Each row of a before or after table is a point. The points were changed in one or more steps. Then noise was added and the rows were shuffled. The steps act on how far a point lies along the listed directions, d1 being the first. Name the steps. A step turns or swaps two directions, mirrors them in a line or flattens them onto one, adds a multiple of one to another, or multiplies one. Angles are multiples of 10 degrees, from the lower direction toward the higher: turns from -170 to 170, lines from 10 to 170 but not 90. Use the fewest steps. Two steps may share a direction if one is a turn and the other turns, adds or multiplies; they go together, in the order done. Otherwise the lowest direction goes first.

Directions:
(1): [-22  51  14]
(2): [ 38  26 -34]
(3): [36  4 44]
Before, 12 rows:
[[-26 -12  -6]
 [-26  -8 -15]
 [-32  -6 -27]
 [-46   6  -8]
 [-56 -21  -2]
 [ 17 -24  31]
 [ 21  34  11]
 [ -1  22 -30]
 [ 10 -23  19]
 [  6 -32  60]
 [-38  -3 -45]
 [ 10 -35  17]]
After, 12 rows:
[[ 17  34   7]
 [ 19  25   9]
 [ -1   7 -28]
 [ 27  27  16]
 [ 58  31  10]
 [  0 -15 -45]
 [ -8   0 -29]
 [  4 -29  31]
 [-20  -4 -37]
 [-38  -5 -46]
 [-32 -22   0]
 [  7  12 -58]]
Steps: turn d1 and d2 by -170 degrees

Directions:
(1): [-52  14 -29   7]
(2): [ -3  -7 -13 -60]
(3): [ 33  24 -46   6]
Before (9 x 4):
[[  4  -4   3   0]
 [-15   0   2  32]
 [ 10  23 -39  47]
 [-28  -4 -13 -25]
 [ 13 -14   9 -18]
 [  1  -1   4 -38]
 [ -5  13 -30  -1]
 [-52  15 -35  23]
 [ 20   0  19  14]]
After, 9 rows:
[[ 30   4  -9  -2]
 [-18  14  -3  13]
 [-15   3   3 -22]
 [ 59 -13  22  -3]
 [ 47  14 -21  19]
 [  7 -12   8  13]
 [ -6   2   1   4]
 [ 17 -15  17 -17]
 [-21  -1 -10   1]]
Steps: multiply d1 by -1; multiply d2 by 0.4

Directions:
(1): [  8 -35  43  26 -43 -51  10  19]
(2): [-41 -55 -26 -31 -39  25   9  -8]
Before, 11 rows:
[[-18 -19  14  -8 -33 -11  11  -8]
 [-16   2 -17  -7   9  15  -3  -4]
 [ 15  11  23  25   3 -14  -4   8]
 [ 17  37 -18   1  31  14 -24   6]
 [ 29  60  -7   8  48   6 -23 -11]
 [-20  -9 -29 -24   9  41  -5 -17]
 [ -3  -7   3   2  -2  -5  -1   3]
 [-19  -7  -5 -21  -6   1  10 -11]
 [ 34  30  24  31  16 -38  -9  -1]
 [  2   4  18  17  -9 -18  13  -1]
 [  8  -8   2   6  -1 -21   7   4]]
After:
[[ -8   5   0   4  -3   0  10  -8]
 [ 17  32  -7   8  30  -5 -13 -11]
 [-23 -17   9 -15 -33  -4  12 -12]
 [  0 -11   3   2  -6   5  -7  -4]
 [ -3  -7  -1   1   2  -2   0   2]
 [ -7   4  -5   4   5  -4  -3   2]
 [ 22  37 -12  10  26   5 -23  11]
 [  5  12   4   8   8   8  -4   2]
 [-18  -8   3 -13  -9  -7  13  -9]
 [  4  -8  -7  -3   3  -8   9   1]
 [ 34  60  -3  10  45   0 -24 -11]]
Steps: flatten d1 and d2 onto the line at 60 degrees

Directions:
(1): [ 20 -35 -25  11  17  60 -27 -30   1]
(2): [ 24 -29  -6  40 -20 -21 -35  49 -15]
(3): [  2  16  50 -21  -3  41 -26  39  29]
Before:
[[-29  31  -6 -24  -9 -14  48 -29   2]
 [-12  33   4 -16   9   1  10 -10  -2]
 [  7   4  31   7 -17  23 -46  51  24]
 [ 18 -12 -42  44  -6 -30   5  -8 -18]
 [ 31 -10  -9   4  17  27 -16  -5  17]
 [ 21  -7  17   4   2  31 -36  49  24]
 [ -7  11  12 -31   1  34  26  -5  11]
 [-21  18  10  -1 -18 -26  -6  27  11]
 [ 14 -28  30  18  11  22 -26  37  13]
 [  2 -24 -58  11  10  37  -3 -36 -14]
 [-25  33  27 -29  19 -24  25   8  13]
 [-11  13  28 -17   0 -33  21  24   3]
 [  3 -21 -23   6   7   5  -1 -22 -10]]
After (13 x 9):
[[ 22  -5 -16  -4  19  26 -10 -20  20]
 [ 16 -34 -46  26  -4  38 -33   5 -13]
 [  3  23  17  -4  -5   1 -19  23   2]
 [  2   4  22  12 -37 -12 -17  60   0]
 [  4   5  23 -18  -3  37   1  30   9]
 [ 14 -10 -47  44  -7 -32   6 -11 -16]
 [-30  30   3 -34  12  17  25 -51  25]
 [-14  -6   7 -15  38  17  31 -43  10]
 [-10  19  38 -11  10 -19   3  47  17]
 [-11  19 -13 -34  30  29  25 -41  21]
 [-33  23   3 -10 -11 -25  12   1  12]
 [  9 -24 -18  14  -1   4 -15  -4  -7]
 [-11  11  29 -18  -2 -33  24  23   2]]
Steps: mirror d2 and d3 in the line at 120 degrees

Directions:
(1): [-60  30   4  -7  34  -6  -6 -26  10 -40 -38]
(2): [ 23  28  29  26  47  17 -59   2   0   5  28]
Before (11 x 11):
[[ -1 -13 -12   0 -16  -6  22   5   2   7   1]
 [-22  -5 -12  -7  -9  -7  20 -11   2 -14  -6]
 [ 48 -19   1   7 -13   4   1  16  -6  26  33]
 [ 23 -31 -14  -9 -31  -5  24   9  -6  18  16]
 [ 17 -15  -3   4 -21  -3  10   6  -5   6  12]
 [ 20 -15 -12  -6 -28  -1  17  11  -9  19  13]
 [-15   0  -3  -5  -6  -3  14 -11   2  -4 -12]
 [ 19 -28  -6  -7 -27   2  22  11  -6   5   8]
 [-22  15   0   2  19   7  -8  -6   4 -18  -7]
 [  8  -8   5   2   8   4   3   3  -2  -3   7]
 [ 18  -6  -3  -2 -10  -1   7   9  -8  14  13]]
After, 11 rows:
[[-12  10   0   3  13   8  -6  -2   1 -11   0]
 [ -9 -13  -3 -10 -10  -1  19  -1  -2 -15 -11]
 [ 14 -12   5   3   5   5   4   5  -2   1  11]
 [ 14  -3  -3  -1  -8   0   7   8  -7  12  12]
 [ -9 -14 -13 -12 -12  -8  20  -5  -1  -4  -4]
 [-27   0 -10  -3   1  -9  19  -7   6 -10 -16]
 [-35   9  -1  -8   6  -6  12 -20   6 -17 -25]
 [-51  10 -10 -10   8 -10  17 -24   7 -34 -25]
 [  5  -9  -2   2 -14  -5   9   1  -4  -1   5]
 [ -2  -4 -12  -7 -15  -4  14   3  -5   4  -3]
 [ 59 -25   1   8 -19   6   2  21  -7  34  39]]
Steps: add -1.5 times d2 to d1

Directions:
(1): [ 14  29  16  12  14 -24 -21 -47  -1  27  15 -27]
(2): [-21 -23 -12 -19  48 -34 -11 -20   2 -14  -5  29]
(3): [ -2 -36  11 -17   0 -15 -15  14  16   5 -32 -54]
(4): [  4   5  25 -18   5 -36  60  14  -2   5  18  -7]
(5): [-24  -9 -27  60  19  -3  27   2   5  10  -5 -18]
Before:
[[  2   6   5 -10  -1   0  -6 -13   0  -3  -1  11]
 [  5  31   8 -11 -13   5  20   2   0   2  20   9]
 [-13  -3  10   2  45 -37  -7 -27   4  12  10  -1]
 [  8  17   4 -11   5   4 -19  -7  -6  -7  17  34]
 [  4   1   9 -25  -2  -7 -60 -26   5  10 -12   3]
 [  1   0   6  -3  -2  -5 -21 -23  -1   2   8   9]
 [ 20  20  14 -17 -26  10 -48 -18  -3  12   9   2]
 [ -7   3   8  15   9 -22  23  -8  14   6   1  -4]
 [  8  11 -14  10 -18  22  -2   9  11  -8  10  16]
 [  0  -5  13  -1  -8 -11   0  -2 -10   9  -5 -34]
 [-13 -25  -3   4   8 -10  -1  21   7   6 -20 -18]
 [ 22  33  27 -20 -14  -7 -28 -36  -5  13  18   0]
 [ -3 -10 -14  25  -5  14 -24  -8  12   4  -2  -6]]
After:
[[ -2  -9  13 -18  -1 -16  13  -1  -1  -4   7   9]
 [-27 -35  -6  -9  32 -13  11  20   5 -15  -6  23]
 [  1   3   8 -16  -2  -3   6  -4  -2  -4  -2   9]
 [ 17  28   2  12  -9  -1   7  -9  10   9  23  -1]
 [ -7 -19  -1  -3 -16  10  -4  14 -10  -2 -17 -19]
 [  0  23  -4  -6 -20  23   5   7   1  -8   9  19]
 [ 16   4  32 -41 -28 -18  12  18  -2   5  12  -2]
 [-11 -13  -7  12  11  -8 -25   1   6  13 -19 -21]
 [  4  -5  11  11   3 -20  18  -2  12  16   9 -21]
 [-16 -13 -12  20   0   8   9   9  16 -13 -14  14]
 [  9  17  15 -21   6 -13   3   0  -7  -6  22  27]
 [ 10  -2  24 -46 -27  -2  26  27  -3 -14   4  18]
 [  2 -11  31 -50  -2 -39   6   9   6   8  -6  -5]]
Steps: turn d1 and d4 by 140 degrees; turn d3 and d4 by -20 degrees

Directions:
(1): [ -5  10 -20  12   4  40 -11  26 -30   1  60  20 -10  14]
(2): [-19  25 -17  45 -41  21  -3 -23  -1  21 -15  10  19 -34]
Before:
[[  2  -5   3  -6   5 -10   3  -2   3  -2  -3  -6   1   1]
 [  1   2   0  -1   0   0  -3   1   0   0   3   3  -1  -2]
 [ -4   9 -10  17  -9  17  -5   2 -10   8  15   9   2  -6]
 [ -3   4   0   4  -2   4  -1   1  -3   2   0   4  -1  -1]
 [ -1   1   0   0   1   1  -1  -1   1   1   3  -2  -3  -1]
 [  1   1  -1  -3   0  -1   1  -3   4   0  -4  -1   1   3]
 [  1   7  -4   7  -2   6  -4   5  -2   1   8   3  -2  -1]
 [  1  -5   6  -4  -1 -16   2  -9   8  -1 -17  -5   4  -3]
 [ -6   3  -3   5  -3   3  -1  -4   0   2  -1  -2   3   0]
 [ -2   5   0   5  -4   1  -1  -3   1   1  -1  -1   1  -7]
 [ -4   3  -4   8  -3   5  -5   3  -4   4   5   3   0   0]
 [ -1   7   1   8  -9   1   1 -10   3   3 -11   0   5 -11]]
After (12 x 14):
[[  2   6  -7   5   5  15  -7  16 -10  -1  28   8  -7   8]
 [  2  -1   5  -6   5  -5   0   2   2  -4   1  -4  -3   0]
 [  9  -7  14 -16   8 -19   5  -6  11  -7 -19  -9  -1   0]
 [ -1   2   0  -1   4   6  -2   7  -6  -1   9   5  -5   5]
 [  1   3  -1   0   0   3  -4   3  -2   0   7   4  -2  -1]
 [  4 -10  18 -10  -5 -40   9 -26  26  -1 -55 -17  11 -13]
 [  1   0   1  -4  -1  -5   2  -7   7   1 -11  -4   3   1]
 [ -2  -2   0  -4   6   0  -1   1   0  -2   3  -4  -1   7]
 [  3   2 -13   0  15  30 -10  30 -28  -2  60  17 -14  21]
 [ -1  -2   4   1  -5 -15   5 -14  11   2 -22  -9   8 -10]
 [ -2   1  -6   3   6  11  -7  14 -11   0  23   6  -7  10]
 [ -1   1  -1   1   1   3  -1   0  -1   1   5  -1  -3   0]]
Steps: multiply d1 by 3; multiply d2 by -1

Directions:
(1): [ 31  38  11  -4   5  16 -55  41  17  -4 -38 -10  -1   2 -12  33  11  12]
(2): [ -7   0  -2  23  57 -21  12   8  29  15  -3 -22   1  -6  18  21  18 -60]
(3): [-21   8 -14  -8  35 -14  -7  -6 -14 -43 -30  13   1 -11  43 -28  39  32]
(4): [ 37  12  10 -21  11  -1  46 -16 -18  26 -55  10 -10 -37 -21 -10  -3  -5]
Before:
[[  7   5  -9  -5  26 -15   6   6   4 -15 -32   3  -3 -13  12   1  28   5]
 [ 15  26   1   2  37  -3 -28  23  35  11 -23 -21 -12  -3  15  25  17 -24]
 [-25 -33  -2   4 -30   5  -7 -10   1 -10  50   4  -6  24  -7  -9 -19   3]
 [-16  -4 -14   0 -18   1 -25   6   5 -12  28  -2   5   6   8  -6   4  23]
 [-23 -17 -12  12 -29   6  -4  -3  -1   1  45   2  -1  16  -4   1  -7  -3]
 [-12   2  -4   8  13  -3   9   5  20  -4   7   1  -5   1   1  17  -3 -30]
 [ 24  15  12  -5  48  -5   1  25   2   4 -60  -1   0 -20  23   6  22   6]
 [-20 -17 -19   6 -22  -9 -27 -12  -7 -25  36  11  -4  19  22 -10   0  21]
 [ 17  11   8 -14  -8  14 -13  10   5  15 -21  10   1  -3  -4  15   1  11]
 [-25 -21  -2   5   1  -8  14 -20  -9  -6  28  11   3   9   4 -15   0  -9]
 [-26  -6  -8   6 -16  -3  -9 -15  -3 -18  29  -2  11  23  15 -11  -8   7]
 [  2  11   5  -1  40 -10   0   6   3 -13 -55   0   0 -16  16 -17  35  -5]
 [ -6   0  -6  11  21 -10  12  -3   5   0  -2   0   3  -6  -1  -5  13  -4]
 [-22 -22  -8   5  12 -10  22 -17  -8   6  33   2  -6  10  22 -20 -11 -23]]
After (14 x 18):
[[-20 -15 -12  11 -39   9  -7  -3  -4   2  46   5  -3  18 -10   1 -11   5]
 [-11   0 -11  -2 -27   8 -30  10   4  -9  29   0   6   7   3  -3   0  30]
 [-15   1  -8   7  13  -4  12   2  18  -8   9   4  -6   0   5  12  -5 -27]
 [ 23  13  -1  -4  22  -7  -7  19  12  -3 -32  -4  -3  -9  -2  18  21  -5]
 [  2  -7  11   7 -17   9 -11   3   6  13  24  -3   2  16 -26  17 -15 -16]
 [ 20  15  12  -1  56 -11   3  24   6   4 -61  -3  -1 -22  28   7  25  -2]
 [ -5  -3  -5 -15   9  -2   9 -10  -6  -2 -19  19   2  -9  22 -10  14  18]
 [  8  -6   8   6  -9   8  -7  10   9  30  29 -11  -6  18 -10  16 -30 -32]
 [  2  -3  -7   5 -46   8 -48   6   1 -12  34   3  -6  27  -5  13 -16  23]
 [  7   6  -1  11  14  -5   3   6  11   8  -4  -6   2  -4 -14  11   7  -9]
 [-15 -30   0   1 -44  13 -16  -7   1  -9  50   2  -7  28 -18  -2 -24   9]
 [ 19  21  14   3  37  -3 -12  23  16   3 -57 -10  -1 -12  -2   6  27 -17]
 [ -8   3   3   5 -36  10 -28   0   5  -7  25  -6   9  28  -7   6 -19  10]
 [-13  10 -13   0  54 -19  -4   0  19  -8 -17  -9 -10  -9  45  -7  32 -13]]
Steps: swap d1 and d3; add 0.3 times d4 to d2

Directions:
(1): [ -5  37 -11 -11  20  34  -2  -7  14  -7 -17 -15  -2  46  12  21  -4 -16
 -27 -29]
(2): [  9  -9  17 -18  40 -21 -20 -10 -48 -24 -22  -7   8   3  18  -4   4 -26
  26  -8]
(3): [ 20 -18  17 -21   5  39 -27 -30  13  26 -21  16  -4  11 -26 -27 -21   0
  10  17]
(4): [ 10 -25  -5  17   3   1  -9  -9  29   2 -12  28  22 -31  11  13  -5 -13
   6 -60]
Before, 12 rows:
[[  0   2  -2  -1  -1  -1   4   0  -2   2   3   0   0   1  -1  -2   0   5
    0   5]
 [  1   2   1  -3   0   3  -3  -2   2   1  -1   1  -1   6  -2  -1   0   1
    0   3]
 [  2   4  -1   2  -2  -2   3   2  -1   1  -1  -4  -1   6   0   0  -2   1
    0   0]
 [ -1   2  -1  -1  -3   3   2   0   1   2   0  -3  -1   7   0   2   2   1
   -2   6]
 [  2   3  -1  -3  -1   9  -3  -5   5   2  -4  -1  -1   8  -3  -1  -3   1
   -3   0]
 [  1   2   2  -4   3  -1  -2   0  -5  -1  -4  -3  -2   5  -3  -1   0  -1
    2   4]
 [  2   0   2  -4   5  -1  -2  -2  -8  -3  -3  -3   0   2   0  -4   0  -2
    6   3]
 [ -1  -3   1   0  -5  -5   4   2  -6   1   6   2  -2  -5  -5  -4   1   4
    2  13]
 [ -3  -2   1  -3  -2  -3   2   2  -2   3   6  -1  -4  -2  -4  -4   2   4
    3  10]
 [ -3   4  -3   0   1   8  -2  -2   4   1   0  -1   0   7   1   2  -3  -1
   -3  -4]
 [  1 -12  -4   7  -4  -3   0  -4   9   3  -2  10   7 -16   2   2  -2  -4
    4 -18]
 [ -1   7  -2  -5   1   3   1   0  -1   4   1  -3  -4   8  -4  -2   0   3
   -3   6]]
After (12 x 20):
[[  1   4   1   1  -1  -6   3   3  -7   0   0  -6  -2   8  -1  -3  -1   1
    3   8]
 [ -7   7   0  -6  -4   1   6   5  -4   4   9  -8  -9   9  -8  -5   2   8
   -2  22]
 [ -2   9   3 -10   2  -2   1   2 -16   2   3 -10  -9  12  -6  -8   1   5
    2  25]
 [ -2   2   3  -5  -1  -2   1   2 -10   0   2  -7  -4   8  -1  -3   3   1
    2  18]
 [  5  -4   4  -6   3   2  -6  -6  -5   0  -5  -1   1   2  -3  -6  -2  -1
    6   7]
 [ -1  10  -1  -5   2   8   2  -1  -2  -1  -2  -7  -5  12  -2  -2  -1   2
   -2   7]
 [  8 -25  -8  19  -4   1  -5 -11  33   5 -10  28  21 -35   8  12  -5 -12
    6 -59]
 [  1   1   4  -6   1   0  -4  -2  -3   0   0  -2  -2   7  -3  -4   0   2
    3  10]
 [ -2   9   1  -6   2   1   0   1  -7   0  -2  -9  -7  13  -6  -2   0   1
   -2  13]
 [ -2   6  -1  -4  -1  -1   4   1  -7   1   5  -4  -4   5  -2  -3   1   7
   -1  13]
 [  0  -6   2  -1   5  -1  -6  -3  -6  -1  -1   1   3  -2   2  -3  -2  -3
    6  -1]
 [ -6  10  -2  -3  -8   2   9   4  -4   4  10  -6  -8   9  -8  -3   1   9
   -7  24]]
Steps: swap d1 and d2; multiply d3 by 1.3; multiply d4 by 3

Directions:
(1): [-32  -3   8 -45  17  10  21  32  26 -14 -10  -6  22 -28 -10 -12 -60 -16
  49   3 -20   8  41  15]
(2): [-23  25   4  -3  -8  49 -18  -9  24 -12  10  33  16 -14  49 -17  23  34
  21  39  21 -54   2   3]
(3): [ 40  -1   3 -31   3  35   6  -5  10 -43   1 -37  -3 -18  15   3  37 -57
 -32 -27 -16 -33  21  11]
Before, 13 rows:
[[ -1   3   4   5   2 -12   0  -2  -3   0  -2   0   2   1  -6   3  -1   3
    2   5   0   0  -2  -4]
 [  5  -1  -1  20  -6 -16  -2  -6 -14  16   2   3  -6  13  -8   2   1   9
   -2  -3   1  17 -19  -7]
 [ -5   2  -1  -2   1  -3   5  -3  -2   1   1   1  -1   4   0   0   1  -3
    7  -4   4  -4   3  -2]
 [ 24  -5  -2   1  -4   1   2  -7  -5  -6   3 -10  -4   8   0   8  15 -19
  -22 -15  -1  -7  -5  -9]
 [-20   1   0  13   5 -16   3   8   1  10  -3  15   9   2  -6  -3 -26  25
   23  14   3  15   1  -5]
 [  5  -5  -5   6  -3 -11   5  -8  -4  11   3  -8  -2   9 -17   0   0   3
   -3  -3   0  11 -12  -1]
 [  7  -1  -5  16   2 -11 -10 -11  -9  10   0  -3  -5  11  -2   4  10   8
  -19  -5   2   5 -17  -4]
 [ -9   7   3  -1  -1   7  -7  -3   7   6   4   9   5   1  14  -1  13  15
    8  17   9 -14   1   0]
 [  9   0   1  -6  -5   6   1  -5   1 -12   2  -7  -3  -6   2   9   9 -13
   -7  -1   4  -7   2  -1]
 [ -4   4  -6  10  -7   1  -1  -2  -5   8   6   4  -9   7   5  -3   6  14
   -5   4  11  -1  -7  -6]
 [ 23  -3  -3   2   4  -2  -5 -10  -5 -14   4 -18  -8  -1   8   8  30 -17
  -26  -9  -3 -14  -4  -2]
 [ 12  -3   2   0  -2   4   0   0   0  -2   2   3  -2  -2  -2   1   7  -5
   -4  -2  -2  -5   4  -3]
 [ -6  -8  -2  -1  11 -27  12  10  -3   9  -3 -12  -3   3 -19   6 -27  -9
    6  -8 -11  31   4   0]]
After, 13 rows:
[[ -4   3  -1   0   0  -2   3  -5  -3   1   3   2  -2   5   3   1   5   0
    5  -4   7  -6   1  -3]
 [-12 -17   0 -26  22 -27  19  24   4   2 -14 -26   8 -10 -37   1 -59 -25
   18 -22 -28  40  21   8]
 [  9  -6   3  -6   0   0   4   5   1  -3   0  -1  -1  -5  -9   1  -4 -11
    0  -6  -7   2  10  -1]
 [-10  -5   0 -15   5  -4  14   7   9   3   0 -10   9  -4 -19  -7 -26  -1
   20   0  -8  12   6   6]
 [ -6 -10  -5  -8   5 -20  17  17  -6   8  -4 -15  -7   1 -24   0 -32 -10
    6 -15  -9  30  10  -1]
 [-14 -10   3 -16   9 -20  19  22   1   7  -8 -11   8  -6 -28  -3 -53 -12
   33 -10 -21  37  13   3]
 [  8 -19   2 -35  23 -19  22  22   5 -19 -11 -42   3 -18 -27   7 -34 -49
    5 -27 -31  23  30   8]
 [  7  -7   0   5   2 -23   1  -1  -9  14  -1 -10  -7  11 -14   9   5  -3
   -9  -6  -1  16  -4  -3]
 [ -4   3   5   1   3 -10   2   1   0  -1  -3   0   4  -1  -7   1  -7   2
    8   6  -2   0   2  -2]
 [  8  -3   2 -12  -2   1   6   1   1 -13   0 -11  -2  -8  -6  10  -1 -19
   -4  -6  -1   0   7   0]
 [  6 -14   2 -33  11  -5  22  20   8 -13  -8 -24   8 -10 -22   5 -36 -41
    9 -23 -22  14  25   1]
 [-23  21   1   8  -2  25 -14  -9  17  -1  11  27   9  -4  39 -10  16  34
   16  35  18 -32  -5  -1]
 [-12  12  -2  35  -6  -3 -14 -11  -4  12   6  29   3  11  17  -3  12  45
    5  26  20  -8 -19 -11]]
Steps: multiply d1 by 3; turn d1 and d2 by 130 degrees
